Every row gives one point. Examples show where two turns around zero, p and q, send a point. Write where each new point lands after one turn and then the other. Backwards means that the second turn is done in reverse. Each puzzle has new turns, and all numbers are rounded.
(in the rows, 128 means zero)

Turn p:
[144 131] => [140 139]
[103  96] => [122  88]
[174 147] => [159 167]
[72 96] => [95 73]
[147 170] => [124 174]
Turn q:
[132 178] => [157 169]
[166 122] => [157 103]
[63 98] => [ 57 136]
[162 114] => [150  98]
[117 128] => [119 134]
Where do these land?
p, then q: [139  71] => [138  71]
q, then p: [102 119] => [102 120]
p, then q: [161 180] => [162 179]
p, then q backwards: [111 142] => [107 120]

Turn p:
[119  84 135 141] => [121  83 136 118]
[105 170  92 126] => [109 163  84 139]
[143 150  93  67] => [123 185 119  80]
[174  78 152 153] => [176  78 158 116]
[ 99 158 168 153] => [110 130 142 187]
Turn q:
[ 74 146  73 129] => [126 191  97  91]
[134  76 130  97] => [ 97  83 110 107]
[144 149 173 188] => [136 139 156 201]
[157 128  95 133] => [161 118 100 127]
[132 140 168  94] => [120 108 176 114]
Where do these land?
p, then q: [ 97 150 172 126] => [104 162 145 165]
p, then q: [106 118 123 122] => [109 139 123 115]
q, then p backwards: [ 79 133 129 133] => [109 152 124  89]
q, then p backwards: [103 105 174 118] => [ 83 114 156 109]
q, then p: [195 121  83 177] => [200 102  78 104]
q, then p backwards: [188 142  87  93] => [187  87 101 156]

Turn p:
[ 74 161 128 114  79 165  84 110] => [115 202 114 108  72 120 104 144]
[121 126 143 173 178 177 166 185] => [154 140 159 189 162 172 168 170]
[ 70 141 128  77 167  86 118 188] => [111 133 140  70 160  98 172 202]
[ 79  96 118 182  92  86 121 149] => [ 63 130 125 178 124  75 129 150]
[126 161 130 162 160  98 146 103] => [155 142 130 144 163  90 148  98]
[170  65 156 130 164  82 121  96] => [116  67 171 121 174 117  89  91]
[142  95 151  90  79  96 142 101] => [ 89  88 144  96  88 120 124  89]
[172 129  97  95  96 131 124 145] => [135  88  84 109  98 149 123 133]
[153 143  83 167 141 168 149  88] => [153 152  85 167 150 160 122  82]
[165 161 134 104 133 150 108 114] => [178 129 119 102 113 143 109 119]
[136 132 139 114 121 170 128 129] => [142 140 135 124 106 164 122 131]
Turn q:
[160  87  99  88 131 159 128 116] => [130  75 123 117  98 168 138 101]
[ 75 160 138 145 138 113  82 131] => [102 181 112 102 140 119 100 163]
[151  58  95 109 172 157 180  78] => [ 89  58 126 139 144 171 163  57]
[213 130 225  70 101  97 181 104] => [191  99 253 106 126  97 177  99]
[119 175 144 138 130  99 123 177] => [164 153 118 121 154  93 116 170]
[102 109 119 134 102 104 114 126] => [ 96 129 122 132 103 104 125 146]
[137 153 112 132 113  94 135 122] => [141 140 116 123 120  87 133 114]
[ 98 121 128 154 109 144 136 149] => [116 140 117 165 127 134 132 158]
[156  56 107 150 155 132 118 117] => [ 93  68 129 150 128 143  90  97]
[106 203 133 168 110 145  95 138] => [154 213 107 136 127 128 101 147]
[ 90 155 108 121 148 163 115 151] => [131 151  84 116 142 165 130 156]
Where do these land?
q, then p backwards: [151 178 131 104 122  78 107 168] => [139 188 140 109 146  97  76 134]
p, then q: [129 159 168 114 199 107 150 112] => [157 104 181  95 177 128 141  94]
q, then p backwards: [124 139 201 126 142 120 164 123] => [ 97 123 172 136 188 120 147 136]
q, then p: [ 78 148 129 124 128 118 157 108] => [132 148 121 121 145 120 186 123]
q, then p: [131  47  73 109  73 170 114 100] => [ 43 160 113 175  65 152 113 111]
q, then p: [119 138 164 127 160 110 103  67] => [142 172 163  69 126 113 130 121]
q, then p backwards: [181 171 113 142  89 120  91 130] => [153 181 152 141 100 143  87  95]
p, then q: [138  82  73 129 111 157 162 158] => [ 96 126  78 177 130 177 138 138]
p, then q: [111 127 160 125 147 130 105 153] => [153 123 150 122 144 123 116 163]
q, then p backwards: [106  47  69 181 108 140 148 138] => [146  71  81 187  65 117 147 155]
p, then q: [141 172 126 127 129 157 109 151] => [182 116 118 141 109 125 116 122]

Turn p:
[ 98 117 108 147 158 118 121 152 161] => [102 129 137 167 128 129  98  95 113]
[123 171 145 155 104 124 123 139 114] => [116 132 109 111  78 148 134 138 129]
[137 135 122 169  31 111 125 134  79] => [128  63 107  97  86 190 153 155 165]
[172 138 133 129 103 147 195 157  91] => [ 85 123 115 118 140 131 182 194 145]
[114 136 116  42 169 121 108 141  80] => [163 157  62 136 169  85  87 148 147]
[139 111 142 137 168 114 142  95 129] => [150 126 153 150 126  90 144 131 106]
[154 110 122 143 169 139 100 123 194] => [136 170 187 160 143 140 121  95 110]
[112 108 151 148  93 154 115 142 124] => [118 104 134  98 127 165 113 138 105]
[102 135 100 144 127 142 112  49 143] => [167 114 127 113 123 121 161  56 109]
[129 120 143  67 157 110 139 148 166] => [114 162 149 129 158  81  87 132 152]
Turn q:
[147 190 124 168  91 182 147 124  89] => [108 183  93 180  99 161 136 122  76]
[165 116  90 100 123 152 129 137 135] => [121 103 121 102 102 176 120 132 122]
[ 97 153  94 104 116 108  98 140  87] => [ 58 138 133 126 116 112  98 121 144]
[125  95 117 142 192  94 100 125 149] => [154 101 126  80 169  94  96 111 132]
[120 148 137 146 119 148 142 168 132] => [115 149  97 130 130 131 168 126 124]
[ 94  42 201 138 123 102 135 102 118] => [165  82 162 184 195  97 141 156 165]
[133  99 122 135 128 154 139  98 209] => [205 117 128 114 116 159 138  99 159]
[126 105 134 146 133  67 143 126 146] => [158 105 121 122 125  74 124 148 144]
[148 165 169 129 110 137 100 131 108] => [115 182 140 138 142 140 128 162 112]
[125 167  93  73 144 136 147 129 106] => [ 79 122 159 106  86 135 132 103 102]
Where do these land?
p, then q backwards: [186 121 134 134 140 127 157 154 136] => [124 135 181 102  94 125 122 137 109]
q, then p: [ 95 150  87 146 108 105  79 142 129] => [137 143 120 126 110 134 101  57 154]
p, then q: [167 120 114 110 139 153 167 125 156] => [139 136 146 118 133  86 168 105 103]
q, then p backwards: [120 153 129 157 129 151 176 122 141] => [126 156 106 158 159 134 120  92 118]
p, then q: [ 91 123 130 109  72 114  84 133  75] => [123  92 120  88 124 197  94 133 159]
q, then p: [ 77  92  87 128  79 124  96 137  90] => [116 109 155 143 123 153  93  49  96]
p, then q: [177 151 175 101 139 148 136 117 180] => [112 183 173 112 113 101 173 149 112]
q, then p: [117 145 152 113  99  91  88 149  75] => [ 91 133 106 144  86 125  65 112 114]
q, then p: [ 86  94 158 124 105  93 105 156 123] => [ 89 138 165 166 118 105  93 103 125]
q, then p: [154 135 131 100 188 120 191  98 161] => [165 100 144  95 144 102 151 202 154]
q, then p: [135 121 111 184 158 140 124  68 139] => [201 144 134 150 118 155 163 134 131]
q, then p: [129 129 127 130 181 170 134 135 131] => [159 129 107 123 154  92 157 137 107]

Turn p:
[106 173 154 119  66  73 157 182  86 150  91 156] => [185 214 145 122 116 101 108  74 101 155 162 105]
[ 77 151  77 115 120 102  91  96 181 173  96 121] => [ 69 170 139 103 100 141 109 129  78 147  71 166]
[ 89  84  89 118 173 148 154  87  86  73 118  65] => [131  21  98  98  82  96 143 104 112 104 102 138]
[ 90 131 103 130 135 166  64 169  99 114 123 123] => [129 120 137 161 161 113 162 107  70  88  91 127]
[139 162 174 111 170  74 148 136  94 113 176 168] => [187 146  86 148 153 106  64 135 161 114 158 155]
[195 159 112 127 119  85 141  93 153 112 118 156] => [155 130 151 135 113 183  83 148 158 179 128 146]
[101 104 173 124  75 160 151 147 129  69  93 147] => [154 133 177 102 112 136 175  78 146  81 171 125]
[122  85 102  78  74  87 109 159 159 120 103  67] => [152 163 154 108  49 113 178 156 117 126  71 109]
[161 132 105 174  97 139  89 138 170 124 196 149] => [100 152 111 204 140 191 156 147 153 129 119 129]
[144 100 136 180 176 141 139  96 140 168 113 160] => [ 62  96 147 142 149 111  98 146 143 152 167 138]
[169 114 163 116 109 163 138 125 103 144 147  70] => [137 109 107 102 139 130 147 150 152 121 128  48]
[103 132 145 143 170 158 137 127 141  99 117  97] => [113  91 125 105 152 104 144 100 155 112 107 145]
[156 130 114 110 143 134 146 169 176 171 175 150] => [121 167  97 138 158 131 161 188 141 163 144 153]
[140 135 145 147 165 160 127  69  75 161 128 161] => [ 98  81 117 125 169 135  65 131 106 121 171 108]
Turn q:
[142 180  76 158 132 174 129 133 192  65 100 131] => [119 182 116 144 138 157 157 103 150  87  37  92]
[187 195 147 112 164 135  99 140 139  94  99 130] => [137 183 134 138 143  74 108 119 136 130  93  58]
[119  97 103 140  91 110 128  99  59 162 129 114] => [131 107 103 123 127 152 109 105  67 133 179 167]
[ 82 117 123  99 137 160 115  92 125 108 114  93] => [117 103 133 120 161 166 128 161  92 150  96 115]
[194 170 146  98 115 178 123 197 177  93  97 196] => [110 202 155 121 126 105 125  69 220 164  87  85]
[119 189 212 110  95  96  78 187 109 187 159 187] => [ 58 165 132  66 113  37 132 139 165 153 210 122]
[132  82 135 149 101 106 119 106 137 123 150  74] => [130  88 159 128 103 158  99 137 101  84 142 133]
[ 88 102 141 141 124  60 157 127  75 108 129  88] => [163 119 151 115 122 115 111 167  69 112 142 199]
[ 93  73 101 163 180 177 102 109 145 134  79 121] => [104  98  82 189 163 179  96 161 143 132  88 140]
[117 113 133 148 138 113 150  78 121 141 133 135] => [129 100 129 168 128 126 153 133 100 124 144 144]
[115 102 100  98 122  54 129 120 115 149 163 129] => [155  69 112  92  92  97 132 122 104 127 141 161]
[141 173 157 116 143 159 110 202 123 178 155 138] => [124 171 104  87 136 107 125 150 193 141 180  92]
[134 103  99 126 116 128 196  93 159 137 109 109] => [163 114 137 166  83 178 160 121 112 139 111 137]
[127  96 118 133 134 139 156 107 115 113 175 145] => [153  90 144 135 157 141 156 107 136 116 143 148]
Where do these land?
p, then q: [113 118 171 121 136 123 141 178  71 123 131  79] => [185 112 141 135  81 105 109 123  83  96 104 118]
p, then q: [ 97  94 114 118 157 122  91 138 199 157 132 154] => [101 174 125 108 140  89 160 146 154 146 114 190]
q, then p backwards: [101 141 170 188 117 133 136 128 117 124 148  95] => [122  93 152 104 118 150  93 129 147 142 140 185]
p, then q backwards: [173 133 147 160 114 117 102 121 122  52 119  94] => [178  81 115 118 150 153 149 126 190  96 144 127]
q, then p backwards: [156 199 103 156 142 137  88 137 164 141 129 119] => [100 118 172 129  93 125 108 134 111 159 176  76]
q, then p: [ 82  72  87  99 111  93 173 152  91 123 124 219] => [ 94 148 152 123 115 154  82 185  93 152 222 179]
q, then p: [112 186 129  99 211 153 121  70 158 157 118 144] => [113 112 105 130  96  51 157 110 133 215 103 112]
q, then p: [145  99 104 103 104  63 107 116 136 157 132 155] => [117 142 138 140  52 151 112 150 101 108 149 112]
p, then q: [147 107 148 152 134 160 120 100  76 127 148  97] => [151  90 137 125 131 170  89 151 117  93 106 137]
p, then q: [119 109 150 133 101 115 180 130 124 123 112 114] => [130 103 153 104  90 134 154 117 111 124 139 106]
p, then q: [143 178  87 158 173 178  89  70 169 147  60  96] => [ 84  98 105 164 160 143  92 202 131 225 126 149]
p, then q: [ 76 121 103  69  61 134 156 140 110 108 141 158] => [165 154 154  98 160 138 167  51  97 139 153 116]
p, then q: [153 138 213 155 109 166 127 163 108 128 121 112] => [172 108 160 147 118 120 137 187 120  90 102  75]
q, then p: [175  97  64  81 123  99 161 149 146 125 177 155] => [122 108 161  95  74 188 118 195 152 146 149 114]
